Every row gives one point. The window is the flat piece filled in between its corners: a triangle in 3 columns, a solid with four corners in 4, and so on. A path goes straight from each point to the next, and from the last back to the first. After which points does the path pass through the window?

Window:
[[ 38   9  11]
 [ 19  -7  16]
 [-36  19 -30]]
Path:
(1): [-36  16 -42]
(2): [-16   6 -37]
(3): [-29  34  -6]
(4): [56 14 47]
(5): [ 59 -17  17]
(6): [42 -1  4]
(7): [35  8 37]
(8): [-54  42 -16]
Through the window after points: none

Window, 4 rows:
[[ 32  16   0  44]
 [-29 -13 -20  60]
 [ -7 -21 -37 -26]
 [ 22  23   5 -14]]
Path:
(1): [  0 -30 -25 -15]
(2): [-21  15 -54 -24]
(3): [ 15  22 -26   2]
(4): [26 -6 31 22]
(5): [ 21 -12  14 -14]
(6): [  6  19 -23 -13]
(7): [ 30  39 -19 -10]
(8): [ 34  16  12 -16]
(9): [30 -5 23 -9]
(10): [  1  44 -32  -4]
(11): [-20   6 -30  48]
(12): [-25 -37  -1  48]
Through the window after points: 1, 3, 5, 9, 11

Window (6 x 6):
[[ 12 -10 -39 -12  23 -31]
 [ 15  -2 -32  17   1  29]
 [-27 -17  40 -14  11  24]
 [-14   4  32   8  13 -19]
 [ -6  25  -6  14 -31  22]
 [-13  32   8   2   9  12]]
Path:
(1): [-18  17 -21  26  -3  12]
(2): [-38  18   4  13  -6  10]
(3): [ 2 16 25 10  6 16]
(4): [  4  -1  60 -26  11   8]
(5): [-33  -7   9   6   8  17]
(6): [-21  25   4  11   3   7]
(7): [  2  16  15 -13   7  23]
(8): [ 6 15  3 -3  9 17]
Through the window after points: 4, 6, 8

Window:
[[ 15  10  -9 -27   3 -23  29   5]
 [-28  -7  20  15 -24  13  -8 -58]
 [  2  -8  -1   5  18   0  16   0]
 [-46   6  30  -4   4   6 -20 -31]
 [ 22  51 -23   5  11 -10  18  19]
 [ 17  -8 -21   2 -40  -9   3  25]
 [ 39   8 -17 -20  -9  12   4  14]
 [ 26  13  22  -3   2 -12  13   8]]
Path:
(1): [ 7 10 15  7 -7  2 26 10]
(2): [ 17   6   8  -5   8 -11   1  -5]
(3): [  5  -7  -4   5   3 -15 -11 -12]
(4): [ -2   0  17 -10  -5   1  17  -7]
(5): [ 7 20  5 -7 -6  6 20 19]
(6): [ 55  -8 -55   1   7 -31  10  -2]
(7): [ -1  -8  19  14  13 -12 -60   2]
(8): [-45  15  15 -16 -15  13  28 -33]
(9): [ 28  41  -7 -14  -2   9  46  18]
(10): [  3  -3 -14  -4  19 -39 -18  11]
(11): [ 25   4   3 -12  17 -20 -31 -12]
(12): [-7 13 21  1 -8  1 20  1]
Through the window after points: 1, 7, 11

Window, 9 rows:
[[ 42   3 -21 -11   9 -10  -9 -14  36]
 [  4  18  -5 -19 -11  -8 -15  27   7]
 [ 36   1 -40 -51  -6  21   7   8  28]
 [ -6 -11 -12  44  27  23  10 -11 -39]
 [-17 -27  26  41  18  18  30   8  -8]
 [-25 -14  -3  36  45  29  -7  11   6]
 [ 17  21 -26 -60  21 -22  18   2  18]
 [-38   1  -3  34   6  23  15 -21   1]
 [ 23  23  13 -56   8  13 -14  -5  14]]
Path:
(1): [  7  49   4  -2   6  24  13 -10  12]
(2): [ 16 -23 -19 -26  21  -4   1  -3  16]
(3): [-14 -22 -12   5  17  17  -8  -7  10]
(4): [ 25  28  22   1  14  14  35 -10  -2]
(5): [ 34  28  13 -14  21  -3  10   8  25]
(6): [-11 -35 -57 -47   0  20  -9  -5 -12]
(7): [-12 -24 -17 -32  -8 -16  -6   4 -26]
(8): [23 24 12 -9 23 28  1 -6 19]
Through the window after points: 7
